Rows are points. Two turns around zero, p and q, are shown by what they do to some points. Write where each new point lands after one turn and then the other. Backwards means that the second turn is done in reverse. Each puzzle has new turns, and all numbers are rounded.

Turn p:
[-4.0 -9.7 -3.6] => [ 8.6 -3.5 -6.1]
[-1.4  2.0  9.6] => [-7.2  4.7 -4.9]
[ -7.9  -5.2 -13.1] => [16.1 -0.2  1.6]
[25.0 -6.1  6.9] => [-16.2 -21.1  -0.1]
[-11.6  19.0   0.3] => [-1.4 20.1  9.4]
Turn q:
[-5.6  2.5  3.5] => [-5.3 -4.6  0.1]
[ -4.8   3.1 -22.9] => [-9.5 20.6 -6.5]
[30.1  4.3  8.0] => [22.9  2.0 21.5]
[ -7.1 -11.5   6.0] => [  2.0  -9.4 -11.3]
[-14.3   0.3   3.4] => [-11.0  -7.5  -6.3]
[1.7 1.3 2.0] => [ 0.9 -1.2  2.5]
Where do these land?
q, then p backwards: [ -8.0 -27.4   8.4] => [ -3.1 -29.4   3.0]
q, then p: [ -8.1   1.3 -11.3] => [ 6.4 10.4  6.8]
p, then q: [ 8.7  5.6 -0.6] => [-1.8 -9.3 -4.2]
p, then q: [16.1 -3.7  8.1] => [ -3.7  -3.7 -17.6]
q, then p backwards: [-9.7 19.1 -4.4] => [10.6 16.3 10.0]
p, then q: [ 1.0  5.1 -0.3] => [-2.4 -4.3  1.7]

Turn p:
[-11.5 -21.6   5.9   1.6 -16.4  23.4] => [ -5.4 -33.6  -2.9   0.3   7.1 -15.4]
[-7.2  0.1  8.7  3.1 -0.5  1.4] => [-8.0 -2.0  6.0  1.8  4.6 -3.4]
[ 8.0 18.4  0.5 -2.3  1.4 -0.5] => [  4.9   8.2  10.2   5.9 -11.0   7.7]
[ 11.4   2.5  -0.3 -11.9  -4.0  -9.7] => [  6.3   2.9   2.3 -12.5  -6.3  11.7]
[ -1.4 -22.2  -1.0   1.4   9.2  16.3] => [  6.5  -9.4  -8.7  -4.0   6.9 -24.1]
[-19.0   7.0 -19.2   6.1  20.6 -14.4] => [  3.0  23.8 -12.6  15.9  20.7   5.4]
[ 5.0 -2.5 12.1 -1.0 -3.4 -2.6] => [-6.5 -1.6  6.6 -9.5 -4.0 -1.4]
[  6.5  11.0 -13.0  11.6   6.5 -17.1] => [ -2.6  21.2 -11.8   6.3  -7.3  10.5]
[  8.0   7.1   6.3  -8.4 -13.2   3.1] => [  1.7  -9.5  10.6  -4.2 -10.5   8.7]
Turn q:
[-19.6   5.7  -4.7   9.0 -11.0 -12.7] => [ -5.7  -6.2 -18.4   7.8 -11.5  14.1]
[-10.0  -6.0   9.3 -19.2  -5.1  18.3] => [ -9.6 -13.3  10.2 -16.5 -11.6 -13.1]
[ -3.4  -6.9   0.5   0.2  -4.5 -10.1] => [ -0.3   3.4  -1.3   7.8 -10.2   1.5]
[ 8.6 -0.5  0.5 -2.4 -6.4 17.1] => [  4.6  -5.2  13.1 -13.4   3.2   2.3]
[ 2.9  1.9 -9.2 -6.7 12.0 20.4] => [  4.0 -14.9   7.5  -6.8  15.4 -11.2]
[ -9.3  -5.1 -11.4  22.9   6.3  -7.2] => [-3.9 -5.9 -4.8 23.1  7.7 13.9]
[ 17.0  10.2  21.8   5.4   6.8 -24.4] => [-4.2 37.7 -8.8  0.5  4.4  0.3]
[-5.2  4.7 -9.8 -8.2  4.2  2.3] => [ 4.6 -9.9 -7.0 -0.9  1.9 -7.9]
[19.1 -4.0  3.0 -1.0 -2.4 -3.8] => [10.5 14.4  9.5 -1.6  0.8  0.0]
Where do these land?
p, then q: [-21.3   2.5  -0.2   9.8  14.8 -10.0] => [-11.3  -2.5 -17.4   6.6  19.8  -1.3]
p, then q: [ -4.6  -6.3   2.9 -13.9  -1.1   2.0] => [ -0.5   5.5   8.1   1.2   1.7 -13.0]
p, then q backwards: [ 9.6 11.0 -9.0  3.7 -3.8 16.1] => [ -4.7 -14.1 -12.7  -5.2  -7.5 -10.8]
p, then q: [ -1.3   4.9  -0.2  -3.7 -12.8  -2.2] => [-4.8 -7.2 11.0 -2.9 -1.2  0.9]
p, then q backwards: [ 13.1 -12.7 -15.2   5.2   0.5 -12.0] => [ -4.8  20.6   1.8  -6.3  -8.4 -13.2]
p, then q: [-13.4 -21.5  14.4  -4.1 -10.0  -2.8] => [ -9.5  -6.5   1.6  13.8  -7.5 -24.3]
q, then p backwards: [17.9 22.1  7.3  2.9 12.4  8.9] => [-12.2 -15.4   2.7 -12.4  16.4 -16.9]
